Rows are points. Each copy is the shape, with its points in the same order, stretched, turned, moved and blurred by noise. Say if it was mirrored as well.
In the rows, 128 means zero.

Shape, 6 rows:
[[173 145]
 [196 161]
 [107 141]
 [ 96  88]
 [ 86 195]
 [108 120]]
Copy 1 (6 x 2):
[[184 122]
 [215 139]
 [117 120]
 [104  67]
 [ 94 174]
 [115 101]]
Copy 1 is: only turned
Copy 2, 6 rows:
[[112 174]
 [122 207]
 [147 126]
 [117  92]
 [216 136]
 [135 110]]
Copy 2 is: mirrored
Copy 3 (6 x 2):
[[178 159]
 [202 176]
 [114 158]
 [105 102]
 [ 93 210]
 [114 136]]
Copy 3 is: only turned
Copy 4:
[[150 190]
 [166 213]
 [ 90 166]
 [ 98 114]
 [ 51 206]
 [ 97 147]]
Copy 4 is: only turned

Shape, 6 rows:
[[116 118  86]
 [ 26 238 120]
 [123 190 132]
 [ 91 117 125]
 [135 107 131]
 [137 104 138]]
Copy 1 (6 x 3):
[[123 136 110]
 [ 35 248 158]
 [121 187 168]
 [ 83 123 146]
 [125 114 150]
 [127  95 157]]
Copy 1 is: only turned
Copy 2 (6 x 3):
[[114 132  74]
 [ 12 212 156]
 [118 191 137]
 [ 96 117 113]
 [142 118 110]
 [146 113 110]]
Copy 2 is: only turned

Shape (10 x 4):
[[ 63  96 124 189]
 [172 128 119  47]
 [197 108 141  73]
 [154 130 139 169]
 [125 160 146 111]
 [ 83 101 196 185]
 [182 171 107 100]
 [ 84 158 148 177]
 [ 85  93 138 160]
 [175 140 156  82]]
Copy 1:
[[ 75  84 156 216]
 [203 113  85 116]
 [201  79 113 101]
 [104  86 147 126]
 [141 144 137 136]
 [109  89 218 191]
 [139 131  91  85]
 [ 83 136 171 171]
 [112  84 156 201]
 [181 113 132 100]]
Copy 1 is: mirrored
Copy 2 (10 x 4):
[[ 67 138 155 203]
 [174 132 134  73]
 [203 116 153 108]
 [151 164 149 193]
 [142 176 174 131]
 [ 99 146 211 216]
 [177 181 124 117]
 [ 92 190 171 182]
 [ 86 136 154 184]
 [186 161 171 104]]
Copy 2 is: only turned
Copy 3 (10 x 4):
[[ 58  95 112 186]
 [153 169 139  30]
 [180 164 141  61]
 [129 126 177 149]
 [ 86 168 170 100]
 [ 86 157 132 215]
 [132 143 199  58]
 [ 58 141 176 171]
 [ 82 125 107 168]
 [151 180 166  76]]
Copy 3 is: mirrored

Shape:
[[144 174 108 190 153 110]
 [ 96 123 144 117 165  91]
 [137 137  81 129 132 138]
 [146 140 164 132 134 131]
 [155 139  97 174 148 176]
 [125 122 132 163 115 103]
 [104 125 133 141 149 158]
 [115 108 169 128  85 145]
 [134 156  73  99 114 160]
 [155  73 167 135 121 111]
 [133 117 154 138  83 105]
 [111 156  92  39  31 166]]
Copy 1 (12 x 6):
[[152 197 123 152 143 104]
 [ 53 166 140 120 162 107]
 [147 146 104 109 142  93]
 [118 153 165 111 118 139]
 [170 148  86 158 130 144]
 [118 127 156 146 131  97]
 [ 96 141 117 135 124 148]
 [102 101 181 117  73 121]
 [154 143  84  85 116  90]
 [113  92 198 121 155 120]
 [118 111 193 123 104  93]
 [143 107 113  35  49  48]]
Copy 1 is: only turned
Copy 2, 12 rows:
[[111 155 109 157 172  99]
 [130 149 151  88 141  80]
 [132 128  85 132 142 155]
 [158 129 151 149 138 109]
 [118  90  96 173 175 148]
 [119 142 114 148 126  85]
 [116  92 139 125 151 118]
 [137 102 164 148  86 105]
 [132 119  97 131 137 187]
 [174 113 112 126 106  69]
 [143 133 133 157  86  87]
 [135 109 118 134  42 249]]
Copy 2 is: only turned
